Each row is a point. To make a cloud, some directions were put in groups of two or more. Within a group, all points are equally far from the middle, so they leave a hole (a ring in 2 directions, a hollow ball in 3). The other directions are filled evenly. Then the cloud was stretched, turned, moved and blurred a little. Count the holes, and give their numbers of directions, smallest first.

Cloud (13 x 2)
[[-14 -49]
 [ -4  24]
 [-14  -1]
 [  4  58]
 [-12 -25]
 [ 35 -36]
 [ 21  14]
 [ 22 -36]
 [-21  42]
 [ -5 -49]
 [ -7  52]
 [-26  16]
 [  4 -33]]
Holes: 0

Cloud (20 x 3)
[[ 19  25 -23]
 [ 14  20  32]
 [ -9  33 -14]
 [ -9 -24  45]
 [ 29  12 -43]
 [-17 -26  44]
 [ -7  46   5]
 [ 14 -56   5]
 [ 32  -8  21]
 [ 17  27 -19]
 [-22 -31  36]
 [ 38  15 -18]
 [-11  -5  59]
 [ 47  -4  -2]
 [  2  39  -4]
 [  5 -48  16]
 [ 18 -56   6]
 [ 33 -30  18]
 [ 12 -60 -28]
 [ 13 -60  -5]]
Holes: 1 (2)

Cloud (48 x 6)
[[ -5 -22   2 -46  -6  24]
 [ 29  -3  -8  -5  41  -9]
 [  1  14   9  11 -13  13]
 [ -8   1 -10 -26  -7  12]
 [ 11  -6 -21  23  -7  -8]
 [ 41  -2  -4   6   8  -4]
 [ 16  26   4 -14  -6   3]
 [ -6   3   9   4  42   6]
 [-10 -15  17 -36  11  22]
 [  6  20   4  33  35 -13]
 [ 29  -2   4 -11 -15  -7]
 [ -6   7  15   4  -5 -11]
 [ -3   8  11 -22  -6  -9]
 [  2   0  16 -60  24 -24]
 [  4  27   6  11   1  -4]
 [ 21   8   4 -17  11  13]
 [ -4   0  16   6  48  15]
 [ 10 -26  20 -20   7  -7]
 [-16  -7 -10  -7  12 -35]
 [  5 -10   4  -6  30  -6]
 [  3 -18  -5 -20 -26 -30]
 [ 29  -5 -25   8  10 -12]
 [ 24 -28 -16  -5  -7  12]
 [  2 -37   8 -28   4   3]
 [-14 -47   0 -23   1   4]
 [ 17   8  13  23  -3  30]
 [ -2 -35  -5 -47 -10 -13]
 [ -5  -1 -23  38  23  10]
 [ 18  11   5  15   0  17]
 [  2 -12   3  -5  22  -4]
 [  4 -29  18   8  28  -7]
 [ 12   9  -9  13  24  10]
 [ -2 -31   9   4   3   4]
 [-18   8   5 -20  18 -23]
 [ 14  19  20  -6  -1 -22]
 [  7 -16  19 -42  19  -4]
 [  1  11   9  42  11  26]
 [-19 -24  -1 -11   3  16]
 [ -2   8  18   0  37  -1]
 [ -8   5   1  10  35 -14]
 [ 16  19   6   1  -2 -30]
 [ 28 -20  15 -40  23  18]
 [ -9   0  11  33 -13   9]
 [  2  -2 -14  22 -19  16]
 [ 14   7   3 -13 -18 -16]
 [ 11 -18 -22  34  10  -3]
 [-14 -37  26  -8  10  -7]
 [  3   7   1  -8  -9  10]]
Holes: 0

Cloud (83 x 8)
[[-29 -28   0 -26   0  27 -17 -34]
 [ -9  -4 -30   3   4  -7  17  -7]
 [ 14  39  28  18 -19  21  -2  -6]
 [ -4  -8   5  -9  -5 -30 -13  12]
 [ -7 -33  -7   3  10  18 -16 -29]
 [-18 -29 -26 -15   4 -10  25  40]
 [-12 -37   0  -3  29  -6  -6 -48]
 [  6  37  14 -17  11  36 -19   3]
 [ 21  -3   3  22   6  23 -14  -2]
 [-30  34  -9 -21 -26  14 -14  34]
 [ 17  26   4   8   5 -25   2  -6]
 [ -7  14  21  14   6  34  -8 -17]
 [ 17  14 -15   0  11  11  -9  37]
 [ -8  40   3   3 -12  39 -19  -7]
 [ 17 -12  -2 -13   9 -40  28   3]
 [ 14  -3  -1   5  20  -2 -29 -41]
 [  1 -18 -12 -15  -3 -41  26  23]
 [-38  -5  -2   2   1 -19  14 -10]
 [  1  -5  -4  -9   7  33 -16 -38]
 [ 27   2   7  12 -31   6   2 -12]
 [-22   3  -5   1 -20  22  -3 -21]
 [ 24  32  29  -8 -18   0   8  -5]
 [  7  -5  36   1 -13  -2  18 -49]
 [ -1  20 -16   7  19   6   0  19]
 [ 17  21  14  -8 -15   5 -11 -43]
 [ 16   1   5 -37   1  20  -8   0]
 [  9 -13 -13   1  -5  -6  21  40]
 [  3  10  19  -5  -8  15  24  31]
 [-14   1  18   7 -15 -18 -11   0]
 [-33  -4   6 -25 -10 -12   6 -38]
 [-16 -32 -13  -4 -23 -18  11   2]
 [-16 -23  24  -9  16  -8   4 -60]
 [  2  29   9  -3  -3   2  23  20]
 [  7   6   0  31 -21   7 -21   5]
 [ 11   8  13 -22 -16  42 -24  20]
 [ 12 -21  18  15  -2 -23   2 -36]
 [-12  22  11  -7   4 -17   6 -27]
 [-17  17  20  19 -16  21 -19   9]
 [ 21   3  30 -19   0  36  -3 -14]
 [  8  13 -11  -1  -4 -26  15  39]
 [ -9 -31 -29 -39  28 -20  10 -11]
 [ 21   4 -12 -10  11 -20  -9 -25]
 [ 17 -24  14 -14  15 -11   2   1]
 [-22 -30 -16 -12 -24   0  15  13]
 [-24  22  16   2  -6  46 -35 -14]
 [-16  10  25   5 -27  19  -4  16]
 [ 25  -2  20  14   8   5 -38 -29]
 [-10  -1   4 -20  15  -1 -26  24]
 [ 17 -25   5 -20  18 -19   6   4]
 [ 24  -9   6  -7 -31  -6  18  -1]
 [-17  -6  -5 -49  -4 -10  -2  -9]
 [ -5  -9 -14  20   6  -5  12 -14]
 [ -8   2   1   4 -13 -11   5  43]
 [-13   5  13 -13   1  20  -1  39]
 [  8   1  23 -24  10   5   8 -52]
 [ 14   4   4  24   2  -8  19  -5]
 [ 21 -18  -7  12 -10   0  28  -4]
 [ -5  44   2  12   1   0  -2  11]
 [ -7  21  -1  19  18  22 -37  -6]
 [ 29  18   1   0 -33   2  -3  21]
 [  8  -7  -1  -7  35   3   7 -11]
 [ -7  12 -10 -32 -23 -13   8  16]
 [-14 -18  10 -14 -27  27  14  12]
 [-15   7  18 -36 -14   1 -21  -2]
 [-10 -10  19 -11 -18   3  -7 -56]
 [ 11  -4  22 -25  13  28  18 -15]
 [-31 -18 -14 -12  21   2 -24   7]
 [ -3  19  13   5 -30  10 -22 -35]
 [-26 -29   3   9  -1  -1  15   7]
 [ -2  35   6  11 -21  37 -21 -13]
 [-38 -27 -29 -19 -13   0  13  13]
 [-22  12 -34 -17   4  18 -19  16]
 [-23  13 -30 -18 -20   6 -10  40]
 [  1  21   7 -11 -13   0  22 -20]
 [ 15 -12   4 -36 -12 -15  31 -16]
 [ 22  32   8  27   0  13  -8  20]
 [-10   1 -18  -2 -22  10 -17  44]
 [-17  -2 -24   2  10 -32  19  -6]
 [-23   2   6 -34  18  -6 -14   9]
 [  6  17  12  -2 -20   5 -17 -46]
 [  5  28  18  32  -5  19 -13  -1]
 [ 30  13  15   2 -12  15 -39 -44]
 [-23  18 -24   7  18   6 -16  16]]
Holes: 3 (2, 2, 3)

Cloud (93 x 9)
[[-16  -1  34  41  -8  16 -14  24  19]
 [ -8 -20 -14  40  32 -14   5 -29  -8]
 [  8 -27   1 -16  -7  -5  36  14  -7]
 [ 31   4   3  32  22 -14  -2  -2  20]
 [ -6 -50  28  12   7   2 -20 -32  31]
 [-15  -9   5  35  59 -19  24 -22 -10]
 [ -7  40   6 -29  -1   2  15   9  12]
 [ 16  12  -4  -6  25  34  22 -17  17]
 [-21 -47  -2 -21  -9 -12 -24 -41   8]
 [ 21  -2  28  45   3  12 -27  -6  17]
 [-14 -11  31  25 -23 -12  30   5  -2]
 [-28  -5  39  17  17  30  19  15  14]
 [-26  15  10   3  -3 -14  25 -14  36]
 [-11   0  38   6 -19   0 -30  21  12]
 [  6 -15  36  18   3  10 -32  -3  34]
 [ -6 -19 -16 -24 -27 -26 -39   6  -2]
 [  2 -27  -4  28 -27  24  32 -31 -16]
 [  6  19  33  -1   1   8 -13 -14  34]
 [ -3  15 -17 -18   6 -14  11  -6  32]
 [ 22  23  14  29  -3  -2 -26 -20  20]
 [ -5   4  -9   0  -2  46  34 -27   9]
 [ -7  19  28  -5  12 -15  -3 -15  46]
 [-33  -2  24  -3 -26 -18 -36  -1  12]
 [-10 -60 -28   5   3   6 -19   9 -17]
 [  5   8  13  -1  -9 -37   4 -30  16]
 [  7  10 -25  -3  35 -17 -18  13 -12]
 [  5 -21   2  21  26   7  26  16 -60]
 [ 14   3  18  41  -7  26  20 -11 -27]
 [ 13  -4  30  51  17 -16 -10  30  -5]
 [-22  -5  12 -11 -31 -32 -11   9 -24]
 [-18  -7 -13 -10 -14 -25  13 -44 -15]
 [ -4 -31  54   6  21 -12 -11  -4  22]
 [-14 -36   6   3 -31   9   0  49   0]
 [ -8 -28 -13 -26  -4 -40 -17 -17 -16]
 [ 19  17 -10  29 -40  10   8 -11 -15]
 [ 32 -23  12   0 -14   1 -23 -21   9]
 [-12  33 -23 -21  -2  -1  24   0   9]
 [-40 -18  -3  -2  18   1  38 -37   7]
 [  6   4  16  23  -9 -16  38 -15   4]
 [  7 -20 -13  18  35 -43 -11  -5 -18]
 [-34   6  20   5 -33 -13   8  15  -8]
 [-14  15 -31 -10  23   9 -12   4  -1]
 [-17  -1  33  37  25 -50  15  13 -11]
 [-20   7   4  24  19  34  38 -32 -13]
 [-10  -1  55  18  22   9  12  20 -16]
 [  9 -21 -38  23 -21 -23 -12 -13 -34]
 [ -8  -9  10  39   4  26  43  20 -11]
 [-18  -8  13 -16 -32 -27 -29 -19  26]
 [-12   2  18  -4 -40 -12   4  17 -16]
 [ 15 -17  44  36 -16 -11 -19  -1 -10]
 [-17 -15  25 -19 -28  -3  12  -2  25]
 [  4  18  13   6  -4  34  26 -28  17]
 [-50  12   2  14  18  -5  30   1  -7]
 [  7  13  -3  25   4  27  49  -1   2]
 [  2  -5 -17 -10 -30 -26 -17  13 -37]
 [-23 -19 -16   0 -10  58  13  13  -1]
 [-15 -33 -26  33  18 -13  10 -14 -13]
 [ -4 -12  22  16  18  19 -15 -48  13]
 [-16 -12 -31 -18  23  29  19   8 -18]
 [ -5 -27  -7   5  27 -33 -29  15 -22]
 [  8  -7  29  -9 -17 -29 -30  -8  18]
 [ -3  10  -9  29 -21  33  36   1  13]
 [  0 -35  -4  50  -1  27  -3   0 -39]
 [-31  -2 -15 -29   8  11 -17   3  -9]
 [-27 -41  39  14   3  -3  31 -12  12]
 [-24  13  23  21   1 -27  11 -27  26]
 [ 10  -6 -11  41  -7 -19 -38  10 -29]
 [  5  32  12 -33   0  -3   5  14   5]
 [ -3 -38   4  12  48 -10 -11 -19   7]
 [-14  30  32  16  26 -20 -26   5   0]
 [ 11 -13  10  13 -35 -26 -21  21 -30]
 [-11 -11  20  19  11  27  -6 -52  18]
 [-14 -25  -6 -10  13 -53   4  -5   1]
 [-12   5   3  11   1   0  -6  55  -5]
 [-19  -2  41   0 -14 -18 -13  29   0]
 [ -9 -28 -20 -19   0  26 -20 -36  18]
 [-12 -40  -5  13  23  25  18  12  24]
 [ 39  15   0  -9  -3 -17 -10   6 -14]
 [  8   4  29  11   3  17  23   2 -41]
 [-14 -47   1 -21 -31  11  13  13  17]
 [-35 -17 -13  17  26 -19  36 -11  -7]
 [ 12   9 -34  41 -15  -2  -2  -8  -4]
 [ 12  -5 -12   4   6 -24   5  -2  30]
 [ 15  20  26  14 -16  15  11  -4 -21]
 [-20 -23   2 -33   7 -31  10 -17 -33]
 [ 28 -36  -2   2  21  -3   0 -27   2]
 [ 11 -29 -16  -9  27  21  12  17   2]
 [ -9   0 -45   0   6   0   5 -26   6]
 [-22 -32  44  35  33  -1  29   9 -10]
 [-29 -34  40   4  -8  16  -9  -8  -5]
 [ -6  15 -21 -16  27  -6  28 -46 -12]
 [-20 -35   3  28   8  22  46  10  -3]
 [  1  15 -22 -25  -2 -15  26  15   3]]
Holes: 2 (2, 6)

Cloud (98 x 9)
[[-20   9 -18  13 -32  -9  12  -6  -9]
 [-20  25   5 -16  28 -20  19 -22  22]
 [  1 -21  -3 -15 -11  -6  18 -18  -6]
 [ 25  39  32 -22  -8 -15 -11 -24   7]
 [-21  48 -18  24 -26   6  -6   1  31]
 [ -8   1 -26   8  12   5  17  34  -7]
 [-34 -11 -36   1 -13  -1  16   6 -19]
 [  6   5  10 -20 -22   8   0  12  12]
 [ 18  11  -9   1  36  -8 -15 -12 -10]
 [-18  26 -21  40   6 -16  -6  30  17]
 [ -3  22   1  32   8  -8  17  -8  -6]
 [-28   2 -11  -3  11  -5  24  -7  15]
 [ 35  36  21   2  -2 -32 -13   5  25]
 [  3  31  -4  -1  -9 -25  22 -16   6]
 [-18  20  -1 -21  -3  11   8  13   0]
 [  2  17   8  14 -27  -8  30 -19  -7]
 [ -6  29 -11  22  -1 -12 -33   0 -18]
 [ -8  52 -26  23  -5  11 -14  10 -13]
 [ 11  11   8 -25  16  -3   3   3 -12]
 [ 27   1   5  -9  13  -7 -22  24  -5]
 [ 14  32 -11  28 -41  18  27   2 -24]
 [ -3  12  -1  22  21  11  -5  39 -18]
 [ -7  37  -3  34  -3   3  25  21  12]
 [ 25  10  11   2  19  -9  12 -30  -7]
 [ 10   8  18  15  23  35 -26  36   4]
 [ 15  19  18 -22  12  -9   6  22   4]
 [ -6  46  -5 -11  17  -1   9   4  -3]
 [  0  38 -24  25  -4 -28   9 -13 -13]
 [ -6   0 -29 -19   9 -32   8 -20 -17]
 [  6 -20 -11  22  20   0  11  -5 -19]
 [ 24  17  10  14 -10  11 -32  -8  16]
 [ 22  60  35 -13  12 -26   2  -3  18]
 [-19   5 -15  16   1  29  12 -25   0]
 [-14  34  29 -23  -2   4  -6 -28  14]
 [-35  19 -22  48 -13  -2  20   1 -13]
 [-13   8 -28  19 -15 -23  21   4  13]
 [-13  29  -5  14 -16  27  33 -12 -20]
 [-28   3  20 -24  37   3 -17  12  15]
 [ 16  27  18   9   7 -21 -30   2  20]
 [-10  12  23  -5  15  18  24   8   7]
 [-10 -10  12   6   2 -22 -14  -5  17]
 [ -7  -3 -10 -26  -6 -40 -12 -19 -19]
 [  4  36   8  18 -18  39  -7  21   7]
 [-38  35   6  18  21 -17  -1  13   6]
 [-36  -7 -21  10  32  19  -4  -4  -5]
 [ 12  17  -9 -10 -24 -33  -8 -27   9]
 [-18 -20   9  19   3  -3  18   6  -3]
 [ 21  -4  17  19 -15 -11 -13 -14   7]
 [ 30   2   2 -21  25   8  11 -11 -16]
 [ 19  19  20 -17  25   5 -34  10   2]
 [-20   4 -42  13   9   0  22 -12 -28]
 [ 14   4  19   8  24   3  -1   6 -11]
 [-11  41  15  -9  11   5 -19   1  -1]
 [ 41  59  36 -15 -14  -6   6   3  -8]
 [ 29  16  -9 -17  21 -41   5  -4  19]
 [-41  19  -6   3  -4   7   6 -20 -29]
 [-19  26 -36  45   1  -4  -3  -4  -1]
 [ 14  10  -1   3   9 -35  16  22 -16]
 [  5  55  13   6   5 -18 -20  18  -7]
 [-18  41  -3   2  28  15 -10   8 -20]
 [  9  32 -11  -8  -1  -1  16 -35 -26]
 [  8 -12   4 -28  -8 -35   9 -27  -1]
 [ -2  22  15   6   2  38  -7   6  -3]
 [ -7  34  21 -11  -6  22  39  -8 -15]
 [ 12  15 -19   5  -3 -36 -22  -4  29]
 [ 10  26  16 -20 -13 -33  32 -23 -18]
 [ 11  21  -5  44  -7  -9   6   8  -9]
 [  8  15  13  35   4  13  10   0 -25]
 [ -8  16   6  16  28   9  39   3 -33]
 [ 15   8   8   9  -3 -28  15  -9 -27]
 [ 17  12  22 -11  -7 -12   4  -7 -15]
 [ 14  24  28 -45  -1 -20   0   4  16]
 [ 26  13   7  22 -22 -33  -1  20 -11]
 [ 27   5 -14   8  14 -15  -6  17 -12]
 [ 17  26   4  27 -17  -6   0  14  -1]
 [ -7   1   9  15  -6  44 -22   2  -4]
 [-14  23  59  -2  -2  20   3  -6  13]
 [ -2  20  21  -2  27  24 -16  -6 -28]
 [-23  -3  19  20   0  20  -7   3  -8]
 [ -7  -8  25 -10  28  10   2  20 -11]
 [  8  38   5   4  17  35  -7  10  20]
 [-29  -5 -26   4   4 -30  -6   1 -25]
 [  2   7  23  -3   8 -24  -2  -4  20]
 [-19  15   8   0  31   7  -5  -6 -29]
 [ 16  33 -28   9 -22 -44  11  -5  31]
 [-19  40 -31  40  24  13 -11  12  -7]
 [ -4 -14   2 -18  14  21  -4  20 -46]
 [  1  22 -20  23   4 -28 -13  -4 -14]
 [ 24  22 -31  37  -2  -8   4   8  -5]
 [-22  12 -22 -10   5  -3  -6  28 -22]
 [-26  19   1   1  10  14  -7 -10   9]
 [-29 -16 -20  -1  22  -6  49   3 -39]
 [ 27   8 -17  11 -11 -38  23   3  26]
 [  1  35  41   4  19  41 -12  33   3]
 [-18  -8  -3   8  28 -50   2 -11  18]
 [ -1  -4  -9 -22 -11 -56  24 -30   4]
 [ 25  18 -20  -1  12 -22  26 -16 -22]
 [-18 -28 -19  26  14   9  -3   3   3]]
Holes: 0
